Each point is reached from the start by the listed moves, each made once or not at all, plus a little noise. Say if it took an odd or an even number of moves. Then give how often each move was made.

Moves:
(1): [ 18  45 -12  -8]
(2): [18 55 26 -6]
Start: [-16   6 -11   1]
Points:
[  4  52 -27  -4] -> odd (1, 0)
[-16   7 -10   5] -> even (0, 0)
[ 20 110   3 -15] -> even (1, 1)

Moves:
(1): [20 13  9 39]
(2): [ -8  40   5 -29]
(3): [ 32 -29  42 -17]
(4): [-19 -18  46   6]
Start: [ -3 -34 -48 -11]
Points:
[-23 -12   3 -35] -> even (0, 1, 0, 1)
[ 27 -70  -8 -32] -> odd (0, 0, 1, 0)
[ 32 -68  51  17] -> odd (1, 0, 1, 1)
[ -1 -32 -47  -7] -> even (0, 0, 0, 0)

Moves:
(1): [ -7   5  25 -74 -14  13  22  44   5 -19]
(2): [ 14   1 -51  16  11  23  12 -12  -2   7]
(3): [-16 -14   6 -33  14  10  48  10  10   2]
(4): [ -2  13 -25  12  22  14  -1  37  37 -17]
(5): [-10 -28 -21  -5  41   3 -26  12  -2  25]
(6): [ 29   7  -2  19 -45   9  29  32 -19   6]
(7): [-17  -5  -5  -5   7   4   8 -20  -6  32]
(8): [-20   9  33 -18 -14 -65 -36 -17 -19 -25]
Start: [-10  14  -5  11 -16  -3  22  -8  -2 -18]
Points:
[ -67  -18  -17 -109   30  -14   50   10  -18    3] -> even (1, 1, 1, 0, 1, 0, 1, 1)
[-24 -13 -97   0  74  46  54  39  42  -2] -> even (0, 1, 1, 1, 1, 0, 0, 0)
[-46 -16   6 -34 -12 -42  45  10 -40  22] -> odd (0, 0, 1, 0, 1, 1, 1, 1)
[-32 -19  -1 -89 -13  37 104  71 -16  29] -> odd (1, 0, 1, 0, 1, 1, 1, 0)

Moves:
(1): [ 11  18   1   1  17   9   5   4  18 -17 -11   2  -3  19]
(2): [  4  10  14  -4 -19  27   0 -11 -10  13 -11  -9 -18  17]
(3): [ -7  -8   9   5   0  11  -4   5   7   9 -31  -2  12 -35]
(4): [ 20 -15  46 -10   2  16 -26  22 -22  -4  14   3  15   7]
(5): [-6 -2  3  1 -2 16 -8 31 -1 14 -4 25  3 -4]
(6): [-11 -24 -14   0  -4  -2 -27 -14  23   7  -2  11  -9  -2]
(7): [ 16 -13  -1 -17 -43  -5  30 -23  -9 -18  18 -12  17  23]
(8): [ 16   3 -32 -25 -28 -31   5 -22 -12  19 -20  12  25  35]
(9): [ 29 -28   8   9 -23  -8   0   6  -9  -5 -19  24 -21 -10]
(10): [ 15  -9  -2   9   0   2  -2 -10   8  16   0  13   5 -11]
(11): [ -2  -6 -11 -28  12 -14  26  13 -11   2  14 -49 -13  35]
(12): [-14  20 -15 -34  13  18  15 -12  -5 -15  15  10  -6  -4]
Start: [ 35   8  -6  12 -20  -6 -15  -7 -19 -28 -26  -8  14   2]
Points:
[100 -10  44 -36 -53  27  17 -13 -45 -36  -1 -63  17  92] -> even (1, 1, 0, 1, 0, 0, 1, 0, 0, 1, 1, 0)
[ 44  31 -17 -34 -38  32  27  -6 -16 -64  -7  17  25  36] -> even (1, 0, 0, 0, 1, 0, 1, 0, 0, 0, 0, 1)
[ 31  16 -52 -50 -59   4 -19 -66 -25  -4 -41  18   6  48] -> even (0, 1, 0, 0, 0, 1, 0, 1, 0, 0, 0, 1)
[  98  -26  -29  -51 -121  -41   46  -42  -69  -14  -41  -40    3  103] -> odd (0, 1, 0, 0, 0, 0, 1, 1, 1, 0, 1, 0)
[ 93 -29 -51 -71 -95  -1  34 -70 -17 -17 -71  -5  -1  67] -> even (1, 1, 1, 0, 0, 1, 1, 1, 1, 1, 1, 1)
[ 61 -14  23 -16 -56  42 -69   5 -16  14 -91  36  37  36] -> odd (1, 1, 1, 1, 1, 1, 0, 1, 0, 0, 0, 0)
[ 51   7 -58 -89 -74   6  36 -68 -16 -29 -52 -46  19  91] -> even (1, 1, 1, 0, 0, 1, 1, 1, 0, 0, 1, 1)
[  6  -1 -22 -49 -19  33  -5 -26 -15 -12 -41 -47 -21  11] -> odd (0, 1, 1, 0, 0, 1, 0, 0, 0, 0, 1, 1)
